Each row is a point. Each copy is the shape, with its points in the same order, turned, moved and blurred by noise. Say if it was mirrored as well.

Shape (6 x 2):
[[-18  33]
 [ 10 -44]
 [ 18  35]
 [ 22 -18]
 [  6 -38]
 [-31  35]]
Copy 1 (6 x 2):
[[ 10 -35]
 [-25  40]
 [ 37 -11]
 [  1  30]
 [-23  31]
 [  1 -47]]
Copy 1 is: mirrored
Copy 2 (6 x 2):
[[-13 -18]
 [ 28  47]
 [ 23 -11]
 [ 34  35]
 [ 25  50]
 [-21 -19]]
Copy 2 is: mirrored
Copy 3 (6 x 2):
[[ -6  39]
 [  3 -43]
 [-39  23]
 [-20 -26]
 [  1 -37]
 [  5  46]]
Copy 3 is: mirrored

Shape (6 x 3):
[[-33  45  33]
 [ 26 -27   3]
 [ -1  29  34]
 [-29 -17  10]
 [ 47  44  -3]
 [-32  32  -3]]
Copy 1 (6 x 3):
[[-43  39 -33]
 [ 10 -26  17]
 [-26  27  -5]
 [-22 -27 -24]
 [ 32  46  11]
 [-12  18 -49]]
Copy 1 is: only turned
Copy 2 (6 x 3):
[[-43  30  22]
 [ 18 -38  -5]
 [-16   4  30]
 [-31 -18 -23]
 [ 42  25  30]
 [-36  30 -13]]
Copy 2 is: only turned
Copy 3 (6 x 3):
[[ 51 -32  19]
 [-38  21  -2]
 [ 29   2  21]
 [-19 -39   8]
 [ 28  50 -16]
 [ 30 -33 -29]]
Copy 3 is: mirrored
Copy 4 (6 x 3):
[[-53  26  30]
 [ 20 -31   1]
 [-22   9  39]
 [-34 -18 -12]
 [ 34  30  42]
 [-33  32  -3]]
Copy 4 is: only turned

Shape (7 x 3):
[[ 17 -15  -1]
 [ -6 -45 -16]
 [-19 -26 -19]
 [-22  -6 -17]
 [ 23  19  -5]
 [ 39  -1 -38]
 [-55  20  63]]
Copy 1 (7 x 3):
[[  6   7 -20]
 [ 35 -12   2]
 [ 27   1  17]
 [ 12  14  23]
 [-11  37 -19]
 [ 27  45 -30]
 [-69 -22  45]]
Copy 1 is: mirrored
Copy 2 (7 x 3):
[[ 13 -18 -11]
 [-22 -34 -25]
 [-28 -18 -17]
 [-26  -1  -8]
 [ 24  12  -1]
 [ 23   4 -44]
 [-28  -9  84]]
Copy 2 is: only turned
Copy 3 (7 x 3):
[[ 26  -3  25]
 [ -4 -40  41]
 [-17 -24  24]
 [-15 -12   6]
 [ 23  28  18]
 [  7  28  52]
 [ 16 -23 -72]]
Copy 3 is: mirrored
Copy 4 (7 x 3):
[[ -7   5  37]
 [-40  21  31]
 [-38  13  18]
 [-21  10   4]
 [ 18   6  29]
 [ 20  45  45]
 [-17 -82 -16]]
Copy 4 is: mirrored

Shape (8 x 4):
[[-25 -43   6   3]
 [ 24 -23  -3  37]
 [ 20  51  -5  14]
 [ 43  -2  23   5]
 [-10 -32 -45 -26]
 [-13  -3  10 -20]
 [  0 -18  48 -12]
 [ 40 -27 -39 -50]]
Copy 1 (8 x 4):
[[-39  -7 -42  18]
 [ 16 -30 -43  -5]
 [ 48  -6  17 -11]
 [ 14 -55  -2   0]
 [-47   3 -23 -42]
 [-24 -10   7  10]
 [-26 -49  -1  33]
 [-35 -42   0 -64]]
Copy 1 is: only turned
Copy 2 (8 x 4):
[[-44  -9 -27  33]
 [ 18   0 -34  37]
 [ 29  33  23 -14]
 [ 25 -28  16  27]
 [-22 -14 -51 -28]
 [-27 -10   1   3]
 [-25 -30  23  30]
 [ 13 -53 -43 -36]]
Copy 2 is: only turned

Shape (7 x 4):
[[  9  18  22  -1]
 [-68   6  26  14]
 [ -6  24  -9  21]
 [ 27 -22 -22 -20]
 [ 23 -41 -20  11]
 [-74 -30 -25  30]
 [  4  -7  -2 -43]]
Copy 1 (7 x 4):
[[-17   9  14   8]
 [  2   9 -58 -21]
 [-14 -20  -8  17]
 [  6 -30  46 -30]
 [ 35 -31  34 -20]
 [ 38 -36 -63 -23]
 [-13  -3  28 -45]]
Copy 1 is: mirrored
Copy 2 (7 x 4):
[[ 13  21  33   5]
 [ 20  42 -23  50]
 [ 31  32   3 -15]
 [  9 -31  14 -29]
 [ 45 -39   8 -19]
 [ 40   5 -72  28]
 [-22 -13  14  -7]]
Copy 2 is: only turned

Shape (10 x 6):
[[  3  16 -29  16  34  -6]
 [ -3 -14  28  -8 -95  38]
 [  3 -21  15  33  21   6]
 [  3 -21 -14  -3  -9 -34]
 [  5   1 -14 -11  33 -52]
 [ 20 -19  -8  -6  14  36]
 [-20  84   8  41  -2 -43]
 [  6  28  13   2 -33  31]
 [-23 -11 -42   7  38  30]
 [-25  25  23 -11  15  32]]
Copy 1 (10 x 6):
[[  0   2 -22 -28  22  41]
 [ 25  50  20  34 -77 -36]
 [-12 -13  17  18  11  23]
 [  1 -10 -31 -13  -5 -16]
 [ 11 -29 -23 -42  31   1]
 [-14   2   5 -20 -32  38]
 [ 58  49  12  -6  72   1]
 [ 33  48  26  -1 -25   9]
 [  6  -4 -36   1  -9  71]
 [ 47   4  24  -8 -14  45]]
Copy 1 is: mirrored
Copy 2 (10 x 6):
[[ 10 -32  20  10  -7  -6]
 [-28  55 -73 -46   7  51]
 [-21 -43 -26   9  15  17]
 [-28 -28   4 -38   1   8]
 [-10 -41  37 -32  17 -18]
 [-16 -13   7   9   7  50]
 [ 51 -19 -25 -13   6 -74]
 [ 12  22 -36 -11  11  16]
 [-22 -20  23  34 -31  15]
 [-12  21  -8  30  26 -12]]
Copy 2 is: mirrored

Shape (10 x 6):
[[ -1  13  -6  -1  -4 -30]
 [-20   4   8  40   1 -40]
 [  3  22  -5  19 -14 -23]
 [ 10   8 -66 -16  23  76]
 [ 41 -21 -15  37  39 -37]
 [ 16 -41  17   9 -17 -33]
 [ -3   4   4 -19  45  24]
 [  1  29  21  -5 -12 -44]
 [ 32  24   1 -21   7  81]
 [  1  24  13 -24 -16 -39]]
Copy 1 (10 x 6):
[[-29  23   4  17   5 -26]
 [-53  -9  15  30  -8 -33]
 [-23  17  17  19 -12 -31]
 [  5  43 -28 -70 -59  23]
 [-38   3 -49  15 -26 -66]
 [-19 -10 -31  48   7 -14]
 [-15   4 -18 -49  10 -10]
 [-10  11  25  23  31 -36]
 [ 53  11 -13 -64 -22  -3]
 [-10  26  15  20  40 -24]]
Copy 1 is: mirrored
Copy 2 (10 x 6):
[[ -3  24 -22  -3 -14 -17]
 [ 16  20  -7  32 -36 -35]
 [  9  28 -17  17 -13   0]
 [  9 -26 -45  25  88  36]
 [ 70 -17 -25 -10 -17 -29]
 [ 11 -16  16 -14 -40 -10]
 [  9   0   2  -2  60 -26]
 [  4  46  -6 -11 -17 -16]
 [ 15  11   9   7  83  52]
 [ -9  49  -5 -23 -15 -14]]
Copy 2 is: only turned

Shape (12 x 8):
[[ -3  16 -47  -6 -21   2  -4 -22]
 [  5  16 -42 -42 -44 -24 -20 -46]
 [-29 -21  -7  20  19  11  12  16]
 [-27   8 -33 -34   0  18  23   5]
 [-10  -4 -45 -15  44 -12  30 -15]
 [ 13  14  34  -9   6 -13 -32 -29]
 [ 47  11  48  -2 -16 -64  16  -7]
 [-50 -12   8 -33  29 -33 -33  21]
 [ 47 -35 -26 -10 -30  10 -42 -11]
 [-50  18  50  49   9  33  11   9]
 [ 13 -37  -7 -22   7  24  35 -34]
 [-28 -44  -5  51  14   6   5 -31]]
Copy 1 (12 x 8):
[[ 39  16  -7  -7  27  -8 -31  21]
 [ 70  35  -4  22  15  16 -52  24]
 [-20 -15 -13 -13  -4   0  20  18]
 [ -7   7  -6 -26   5  14 -42  39]
 [ 19 -24  -8 -23 -23 -21 -25  57]
 [ 49 -28  28  22   3  37   6  -6]
 [ 47   4  67  33 -52  -1   0 -32]
 [-22 -32  -5  51 -11  35 -11  38]
 [ 59  47  26  11  26  16  31  43]
 [-31 -40 -11 -31  11  24  21 -50]
 [ 39  13   3 -49 -33  24   6  39]
 [ 21 -14 -47 -19 -11  -6  47   4]]
Copy 1 is: only turned
Copy 2 (12 x 8):
[[-30  -1  54   5 -23   1  15   7]
 [-62  -9  48  -9 -36 -24 -20  -2]
 [ 22 -10   1  15   1  23  32  30]
 [-24 -15  18 -12   2 -13  54  10]
 [-13 -28  35  20  39 -19  29  31]
 [  6 -37  36 -34 -13  29 -35   2]
 [ 58 -25  33 -21 -22 -36 -59 -10]
 [-15   2 -31 -36  28  10  -9  23]
 [-33 -18  32  43 -31  26 -23 -43]
 [ 54 -25   0 -41 -36  53  43  43]
 [ -1 -74  19  33 -11 -10  23   1]
 [ 16 -31   6  40 -24  36  12  64]]
Copy 2 is: only turned
Copy 3 (12 x 8):
[[ 31  10 -17  17   9 -23 -40 -18]
 [ 40 -10 -47 -16   5 -54 -32 -23]
 [ -1  -2  30  28 -26  13 -10  -4]
 [ 48  -9  18  29   4 -20   1 -17]
 [ 42  -2  50  -8   8   3 -37 -14]
 [-26  21 -14 -37  -5 -26   9 -15]
 [-13   8 -25 -63  -2  -8   5  63]
 [-15 -60  25 -12  -6  -5  16 -33]
 [ 21  20 -63 -14 -30  20 -22 -35]
 [-52  28  37  46 -28 -16  21  15]
 [ 54  36  18 -11 -45  -7  -3 -11]
 [-18  18  31  18 -62  -4 -44  -9]]
Copy 3 is: only turned
Copy 4 (12 x 8):
[[  5   9 -31 -17 -17 -28   3   0]
 [ 25 -19 -33 -39 -55 -36 -16   0]
 [ -2  20  17 -21  37   9  22  10]
 [ 34  17 -31 -37  16  -9  25  18]
 [ 22  22  12 -26  14 -49  23  45]
 [ 38 -37  32  -2  -1 -21 -13 -31]
 [ 43 -60  52  22 -41   7  16  14]
 [ 10 -46  17 -67  45 -17  17   4]
 [  0  -8  -9   0 -16   2 -70   8]
 [ 12  17  33   1  43  28  55 -59]
 [ 48  44  23 -19  -5  -3 -14  25]
 [-24  42  55 -24   9  -5   8 -11]]
Copy 4 is: mirrored

Shape (12 x 8):
[[ 29   3 -24  36 -22 -14   0  32]
 [-23 -30  26  28  -8 -24 -18   9]
 [ 14  85  10   6   0 -32   4   2]
 [  9  -5  11 -13 -53   5 -13   7]
 [-19 -37 -54  -1  -9 -29 -22  -3]
 [ 48 -11  30  -7 -22  13  -9  -1]
 [  2  -7  19 -17  -2 -20  45   9]
 [  7 -11 -11 -19 -33 -27  21   0]
 [ 16  -9 -14   2  -1  51  23  -8]
 [ -5   0  17  -1   6 -31  -3  -7]
 [-26  47  28 -18   6 -28 -18  85]
 [-24 -32  14   9  -6  31  -1   4]]
Copy 1 (12 x 8):
[[ 29  21 -39 -12  11  17 -46   2]
 [ 12 -40 -37  27  17 -25 -37   1]
 [ 37  47  10   9 -12 -33 -19  63]
 [  3 -33 -13   2 -24  26 -26  23]
 [-22 -20 -78  -1  30   3  -5  22]
 [ 13 -31  21 -23  -3  14 -31   6]
 [ 49 -22 -23 -13 -15 -21  16   1]
 [ 19 -20 -44 -21 -21   6   1  22]
 [ -8   3   4  -3  -3  25  14 -30]
 [ 16 -22 -20   5  11 -31  -9  28]
 [ 91  -4 -16  59  17  12 -15  63]
 [ -1 -33 -13  34   5   3  -6 -26]]
Copy 1 is: only turned
Copy 2 (12 x 8):
[[ -4 -24 -39  33 -20 -32   3   7]
 [-19 -24   0  25  40  -7 -14  -5]
 [ 14  55 -30  40 -35   4 -41  -7]
 [  8 -25  29  27 -23 -23   1 -23]
 [-68 -30  -8  -6 -20   0  -7   8]
 [ 23 -18  24  48 -20   0  15  10]
 [ -6  33  18  12  12 -37  13  10]
 [-25  15  14  19 -20 -31   9  -5]
 [ 29  -6  -5 -22 -15  13  42  11]
 [-16  18   4  25  11   5 -17   1]
 [ 29   6   2  21  -2 -45 -95  27]
 [  7 -36  15 -17  23   3   9 -11]]
Copy 2 is: mirrored
Copy 3 (12 x 8):
[[ 35 -12   0  -9 -19 -22  19  43]
 [ -9 -22  27  29  -1  12 -20  28]
 [ 23  67   2 -13  13 -50 -13  -2]
 [ -5  -9  36 -34  -9   7  13   2]
 [ 38 -66   6  12 -14  -6 -10 -17]
 [ -1   3  17 -34  28  28  32  26]
 [ -5   4  24  29  23 -19  42  -9]
 [ 22 -16  35   1   2 -17  30 -18]
 [  0  -2 -28  -7 -10  29  50 -11]
 [  9   2  16  18  24  -6  -9  -4]
 [-49   6   1 -15  14 -85 -25  25]
 [-28 -20  -2  12 -14  31  13   3]]
Copy 3 is: only turned
